Every row gives one point. The last column is the point's height on a tilted bowl or saddle (a function of degree 2), plus a little noise. Count its main directions that bend up, bend down and stay straight.
In the rows, 128 means zero.

Points, 18 rows:
[[101 143  89 159]
 [206 111 184  58]
 [113  92 131 123]
 [133 175 164 152]
 [142 153 109 160]
 [ 82 138  70 150]
 [199 100 192  57]
 [114 104 184 114]
 [ 99 159 127 159]
 [114 168  66 181]
 [111 145 133 152]
 [124 180 141 166]
 [ 85 161 137 155]
 [ 83 163  93 163]
 [ 77  82 127 107]
 [ 85 103  96 127]
 [116 137 155 141]
 [189 103 167  84]]
Directions: 0 up, 1 down, 2 straight

Points (47 x 7):
[[108  94 161  83 148 188  82]
 [ 91  80 132 138  91 173 110]
 [112 144 149 124 172 169 101]
 [ 82 107  89 109  97 119 110]
 [134 112 127 188 140 103 122]
 [165 103  87 110 132  95 106]
 [ 99 116 125 153 136 147 122]
 [108 133 168 157 134 138 129]
 [156 121 128 108 161 130 113]
 [109 171  96 114 161 119 101]
 [175  59  65 109 112 102  93]
 [122 122 139 155 123 149 128]
 [116 135  65 109 168 107  85]
 [108 116 167 130 184 150 106]
 [ 74 102  74 115 117  63  94]
 [149 135 217 189  92 143  99]
 [ 98  84  36 146 136 117  77]
 [217 169 139 153 147 163  80]
 [138 172 102  91 129 161  91]
 [153 130 153  66 143 133 100]
 [165 170 157 185 109 163 103]
 [ 95 148 162 213 155  44 128]
 [102 191 129 146 145  43 120]
 [ 93 142  56  98 178 125  64]
 [169 174 185 111 157 132 100]
 [ 70  91  81  70 145 128  68]
 [121 152 100 166 168 168  91]
 [115 153 118 123  94 155 120]
 [130 153 101 134 173 103 109]
 [187 201 106 187 115 105  77]
 [123 159 111 154 157 199  79]
 [168 136 128 142  98 152 126]
 [ 94 114 151 122 184 143 106]
 [139 203 111  96 127 113  89]
 [112 114  87 122  94 121 121]
 [204 154 126 107 107 162 104]
 [142 151 106  79 129  72  96]
 [126 147 123  82  99 138 111]
 [169 114 100  99 155 101 102]
 [103  45 124 137 142 155  93]
 [111 143  95 168  97  77 121]
 [135 138 157  86 126  48 103]
 [205  64 156 131 188 104  76]
 [ 94 103 165  27 140 224  12]
 [147  73 187 122  97  62  98]
 [ 86 111  96  57 160 103  72]
 [ 99  66  91  74 103 154  88]]
Directions: 0 up, 5 down, 1 straight

Points (67 x 9):
[[121 118 172 130 152  86 105 125 132]
 [ 81 111 130 172 113 173 123 102 144]
 [135 114 121 167 132 130  68 122 147]
 [157 145 159 154  66 145 119 159 150]
 [151 109 137 117 112 128  89 165 138]
 [122 178  81 111  86  75 135 126 147]
 [100 158 168  74 164 108  84 109 105]
 [ 83 144 133 136 106 117 116 113 123]
 [133  97 113 122  95 134 111 151 142]
 [146 144 140 119  99 109 170 147 137]
 [178 108  87 217 183 142 130 191 171]
 [140 121 115 161  98  89 137 143 110]
 [140 122 115  81 104 116 157 149 145]
 [157 144 200  56 159 118 150  98 143]
 [117 107 139 125 127 148 106 123 141]
 [ 94 106 124 121  73  59 123 109 152]
 [116 164 142 130 151 128 136 143 138]
 [177  76 122 142  89 141 107  87 136]
 [ 62 101  96  93 175  96 111 110  79]
 [185 131  64 115 116 153 110 109  87]
 [157 141 163 133 132 107 141 147 130]
 [104 131 138 161 135 111 100  46 121]
 [156  85 176 133 113 110 104 136 166]
 [126  63 115 113  49 120 128 152 160]
 [117  88 167 100 119 135 117 140 157]
 [128  87 142 150 117 112  89  98 152]
 [122  88 133 122  88 144 156  99 123]
 [143 161 128 181 127  62 147  73  35]
 [104 126 159 132 160 117 102 149 137]
 [135 137 174 192  83 156 106 103 170]
 [127 102 122  89 186 154  74  77  93]
 [ 95  77 163 111 100  83 118 188 179]
 [115 156 128 136 123 146 115   7  97]
 [133 102 140 101 129 141 148 134 132]
 [103 147 156 115 105 166  56 160 137]
 [118 167  94 122 122 117  97 199 160]
 [ 86 184 113 113  53 159 150 149 133]
 [173  47  90 106  92 143 126  93 143]
 [101 122  45  89 110 132 139 127 137]
 [133 105 140  73 128 152 113 176 133]
 [164  83 141  84 171  93 133 144  88]
 [210 159 106 146  90 178 121 179 111]
 [116 125 105  85 194  76 110 134  67]
 [ 62 104  54 120 135 150 101 119 114]
 [126 109 164 116 122 160 131  89 149]
 [122  98  60 104 125 155 102 139 128]
 [ 93 152 110 122 156 137 130 153 129]
 [137 155 116  85 126 147 128 131 116]
 [ 83 107 110 201 155 145 106 154 181]
 [132 162 157  75 156 100 148 122 123]
 [160 169 139 152 164  56  80 114  54]
 [120 110 107 144 139 149 148 121 125]
 [149 144  82 159 134 163 134  90 118]
 [202 150 112 132 189 100 170 140  27]
 [ 81 129 173  66 101 173 180 154 145]
 [168 123 163 159 150 160 130 166 180]
 [177 157 146 134 106  68 112 178 116]
 [133 164 139 119  83 147 120 118 125]
 [124  95 149 109  98 119  84 120 152]
 [209 185 117 112 124  93 108 147  49]
 [ 64  94 127 161 102 130 175  94  63]
 [132 183 104 134  83 107 169 124 116]
 [100 148 122 142 123  85  64  90 116]
 [154  96 146 149  81 109 107 191 158]
 [147 111 198 123 111 138 141 138 184]
 [132 118 128 214 134  98 199  75  10]
 [127  90 111 118  86 161 109 127 135]]
Directions: 3 up, 3 down, 2 straight

Points:
[[116  55 108 150 165 121  73 204 174]
 [137 181 134  90 150 118 125 126 139]
 [183 117  99 135 126 157 171 124 170]
 [148 137 187 163  93 104 116 124 135]
 [ 57 133 145 151 153 125 144  69 139]
 [109 171  88 137 131 164 174 111 146]
 [122 128 109 135 123  96 145  68 135]
 [ 81 126 145 116  80 133 154 202 146]
 [158 150 169 157 170  55  82 112 161]
 [127 134 134  71  89 105 128 127 131]
 [153 147  92 130 167  65  72 146 154]
 [105 156 116 169 165 167 149 140 149]
 [132 118 150 167  91 121  93 100 125]
 [194 121 131 119 171 178 169 128 196]
 [196  90 130 148 147 166  71 107 183]
 [118 163 134 167 212 171 135  98 180]
 [159 140  64 127 128 104 136  45 164]
 [ 99 163 135 126  95 111  92 205 134]
 [167 134 189  82  52 106 108 156 155]
 [ 63  92 151 151  81 153 136  47 145]
 [ 88 105 164  86 145 123 130  80 145]
 [108 161  29  86 148 142 103 190 168]
 [147 150 103 191 104 103 165 151 147]
 [130 166 139 110 196  90  66 132 156]
 [120 118 108 147 177 144 123  97 149]
 [143 140 142 100 125  56 118 158 144]
 [121 125 172 120 145 166 122  19 179]
 [106  85 201 148  48 182 181 154 185]
 [ 61 149  92 126 168 116 112 109 131]
 [169 171  90 134 144 118 129 115 147]
 [146  74 133 118 167 159 114 130 166]
 [184 174 133 118 133 179 156 130 168]
 [114 104 141 144 146 203 109 128 156]
 [111  95 140 168 186 142 164 109 167]
 [165 108 138 132 108  91  73 132 137]
 [141  80  86  92  82  77 166 168 169]
 [132 161 107  54 130 124 122  92 145]
 [ 79 128  93 102 153 155 100 110 132]
 [127 147 187 126 117 113 147 174 144]
 [122 132 167 136 132 126 121  82 133]
 [ 93  91  77  97 118 142 150 155 144]
 [173 124 161  83 209 159 175 119 211]
 [176 206  58  94 152 189 116 129 189]
 [126 146 130 173  53 184 143 139 143]
 [138 115  93 186 180 139  95 136 160]
 [138  82  85  54 130 147  91 108 162]
 [207 111 156  57 125 110  95 103 179]
 [ 78 130 150 162 168 118  87 124 133]
 [214 180 168 107 156  94 161 138 186]
 [142 116 116 146  89 217 154 169 171]
 [141  84  73 123 135 100  56 214 172]
 [149 168  88 125 155  93  94  93 144]
 [131  93 205 142 149 138 164 118 170]
 [ 70 106 103  84 124 152 101  95 130]
 [166  72 100 111 195 147  95  91 194]
 [140  40  91 141 128 156 177 134 186]
 [163 150 154 160 146 208 106 153 172]
 [111 145  93 135 144 169 230 207 203]
 [143 135 127 139  94 146 150 127 132]
 [130 160 156 151 168 153  83  52 164]
 [206 147  89 139  42 144  93 153 161]
 [164  90 175 165 111 164 139 107 166]]
Directions: 8 up, 0 down, 0 straight
